Every row gives one point. To make a cloud, some directions were put in groups of two or more. Within a group, all points are equally far from the middle, so they leave a hole (a ring in 2 directions, a hollow ball in 3). The other directions are filled evenly. Then the cloud was stretched, turned, moved and blurred a little. Count the holes, and give their numbers of directions, smallest first.
(in the rows, 128 means zero)

Cloud (21 x 3):
[[150 128 146]
 [126  89 114]
 [ 98 118 117]
 [110 129 107]
 [ 54 190 137]
 [117 158  96]
 [ 80 167 118]
 [ 89 157 120]
 [ 98 167 138]
 [ 96 150 128]
 [136 136  91]
 [177 124 105]
 [186  85 109]
 [106 217 116]
 [160 107  95]
 [199 105 111]
 [188 124 112]
 [132 162  94]
 [125 174 142]
 [161 138 123]
 [187  97 117]]
Holes: 0

Cloud:
[[ 90 107 108  74]
 [132 103 172 101]
 [129 178 113 155]
 [ 55  89 117 120]
 [ 95  98 139  78]
 [ 72 103 107 142]
 [171 154 172 106]
 [109 160  86  82]
 [114 180 100  93]
 [138 185  87 108]
 [101 116  76  98]
 [104 160  85  85]
 [100 133 182  98]
 [ 92 144 130  70]
 [126 102 174 135]
 [109 143 183 102]
 [139 159 133 167]
 [111 113 143 164]
 [119 156 138 172]
 [163 142 161  81]
 [ 82 110 119 158]
 [147 173 128  78]
 [137 132 167  83]
 [ 88  98 114 144]
 [158 161 116 160]
 [ 99 135 102  68]
 [157 118 172 141]
 [152 178 102  79]
 [ 94 118 185 157]
 [142 132 184 136]
 [101 107 120  69]]
Holes: 1 (3)

Cloud, 26 rows:
[[128 154 103  91]
 [129 146  98  35]
 [143 155  74  89]
 [104 108 168 161]
 [192 113 101  62]
 [121 118 130 187]
 [139 103 162  98]
 [118 186 136 119]
 [106 106 113 149]
 [ 94 112 120 122]
 [135 181 115  77]
 [ 98  92 133  92]
 [134 183 119  52]
 [117 122 132  81]
 [132 162 123 120]
 [149  69 134 108]
 [118  81 136  73]
 [ 82 120 137 169]
 [130 152  80  58]
 [131  86 116 167]
 [133 141 121  72]
 [125  86 119 167]
 [132 108 176 125]
 [108 130  97 148]
 [ 82 186 129 173]
 [150 102 100 137]]
Holes: 0

Cloud, 27 rows:
[[128 106  97 120]
 [ 88 141 170 129]
 [ 82 128 174 132]
 [ 97 148 157 117]
 [ 72 130 166 134]
 [186 100 131 133]
 [178  87 153  76]
 [ 65 139 145 122]
 [115  72 115 102]
 [100  88 101  80]
 [155 140 112 140]
 [127  89 102 112]
 [136 163 165 133]
 [133 169 157 191]
 [108 156 153 196]
 [144 152 117 151]
 [138 171 146 179]
 [188  91 165  93]
 [121 158 160 198]
 [119  89 143 149]
 [116  72 116 104]
 [163  96 182 107]
 [ 55 138 130 136]
 [120 156 174 133]
 [151 160 151 124]
 [108  74 109  79]
 [150 136 196 146]]
Holes: 2 (2, 2)

Cloud:
[[125 112 112 176 158 173]
 [168 148 106 138  75  92]
 [160 104 133 104 151  80]
 [124 134 109  81  85 105]
 [149 166  54  88 119 111]
 [132 113 101  96 131  46]
 [128 119 125 150  81 152]
 [ 66 140 122 161 156  96]
 [180  95 124 143 118  69]
 [ 96 178  73 136 118 187]
 [138 179  85  87 100 118]
 [115 137  68 140  88 102]
 [183  89  91  81 127 160]
 [129 180  62 124 119 154]
 [104 124 118 102 175 178]
 [125  86 132  95 110 116]
 [ 73 157 114 175 143  97]
 [150  76  84  89 161 154]
 [139 165  94  74 102 153]
 [110 150 125  72 134 110]
 [123 107 136 179 137 104]
 [118 138  79 172  99 149]
 [138 153  99 103 113 195]
 [118 110  25  97 146 102]
 [ 96 165 102 125 102  84]
 [ 90 190  85  93 138 160]
 [143 134  21  97 138 101]
 [104 113 152 134 102 161]
 [ 79 145  96 173 148  98]
 [145 119 159  97 135 141]
 [148 119 139 100 153 159]
 [163 145 140 108  92 157]
 [110 171  80 160 168 136]
 [122 132 108 180 166 167]
 [122 123  80 172 125  82]
 [165 121 145 101  90 142]
 [164 125  90 141 165 121]
 [110 113  65 162 154  90]
 [156 180  79 111 105 119]
 [ 85  94 136 148 158 163]
 [162 158 135 149 135 119]
 [123 136  82 180 106 151]
 [105 171  49 130 140 136]
 [116  87  78 154 164  88]
 [150 153 148 106  99 169]
 [120 141  65 173 112 128]
 [144 170 107 162 140 165]
 [179 151 114 135 114 145]
 [183 104  63 131 118 160]
 [150 108  79  90 123 182]
 [113 112  98  82 107  78]
 [144 108  98 145  77 138]]
Holes: 2 (2, 3)
